Each row is a point. Before rounding, the points of a table are all equally far from one centre. They may lie mostly on one side of it. Write the centre, to within rounding.

Points (10 x 3):
[[-27   8  22]
 [-33   4  16]
 [  9  -7 -58]
 [-38  41  -4]
 [ 21  12  27]
 [-19  22 -60]
 [ 32  21 -52]
 [-24 -14 -45]
 [ 20  30  25]
 [-45  30 -12]]
Centre: [  0  16 -17]

Points (15 x 9):
[[ -9 -28 -55 -37  33  -7 -35   0 -23]
 [ 31  46 -16 -33  16  -4   3   4 -34]
 [ -3  22  -3 -16  54 -14  26 -12 -17]
 [  2  -6 -45 -60  32 -26  29 -11 -36]
 [-41  16 -16 -31  18 -21 -16 -28 -28]
 [ -5 -28  -5 -51  26  -2  23 -11 -59]
 [ 12 -30 -40 -53  40 -28  -2 -17  -6]
 [ 20  12  10 -34  17 -10 -26 -19 -44]
 [-39  -2 -16 -52  35 -13  14  -9 -35]
 [ -6  41  -8 -27  31 -22  -8  10 -19]
 [ 11  -2  30   2  12  17 -13   8 -21]
 [ 12  16  23 -48  13  -2  -6 -21 -15]
 [-23   3 -26 -57  23 -21  33   7 -42]
 [ -8 -20  10 -26  32 -46   5 -12 -13]
 [  8 -28  10 -37  22  34 -19 -19 -19]]
Centre: [  2  -7 -26 -17   2  -1   7  -4 -17]

Points, 20 rows:
[[ 30 -28   0  28 -15   8   7 -39 -12   4  -1  -2 -33  -4]
 [  5  23 -33   6  -8  -5  -4 -10 -28 -18 -15 -16 -13 -17]
 [ -8 -33  -2  31 -25 -29   6 -29 -16 -28 -13 -15  -6   1]
 [ -3 -35 -22  28 -15  20 -22   8  -8 -37 -22 -13 -32 -10]
 [ 16 -11   0   8  19  31 -18  -2 -16 -32 -14  17 -19 -15]
 [-14  -7 -14 -14 -20   2 -21 -30 -12 -39  -5  -4 -44 -16]
 [  4  -1  -1  18  13   4 -23 -16  -3 -33 -17  -6 -11 -50]
 [ -5   0  -2   0  -7  17 -37  -3   1 -22 -30  30 -11 -16]
 [-12  -2   0 -20  -4  -8 -27 -13 -18 -12   0 -16  -4  23]
 [  2 -22 -16  20  12  23  -4 -10 -18  -7 -18   1 -31 -35]
 [ 20   5  10  43 -24  -7  -2 -44  11  -4  -3 -21 -29  -2]
 [  4   7  -1  19 -31 -28  27 -27 -13 -36   6 -11 -20  -3]
 [-16  -6  26   0  20  23 -30   7  -6 -15 -11  -5  -5 -13]
 [ 14  18   9  14 -33  -4   6 -45 -13 -34  -8  -8 -21 -29]
 [-15 -18 -19  10  -7  12  20 -30 -11 -24  10 -11 -22 -16]
 [-28   1 -21  23 -22   1   3 -12  -2 -47  -2   6 -23 -19]
 [  4  -5  -4 -18 -26  -2 -15 -16 -12 -46 -37 -27  -3  -5]
 [  2  -9 -14  10  19   7   5   3  -1 -25 -29 -42 -29 -12]
 [  6  18   2   7 -10  -2 -25 -16   0 -60  -8  17 -14  -1]
 [-21 -10   5  -6  11  -2 -19 -33   9 -36  -6 -23 -22  10]]
Centre: [  5  -5  10  12 -16  -1  -7  -4  -3 -17 -12  -7 -22  -6]
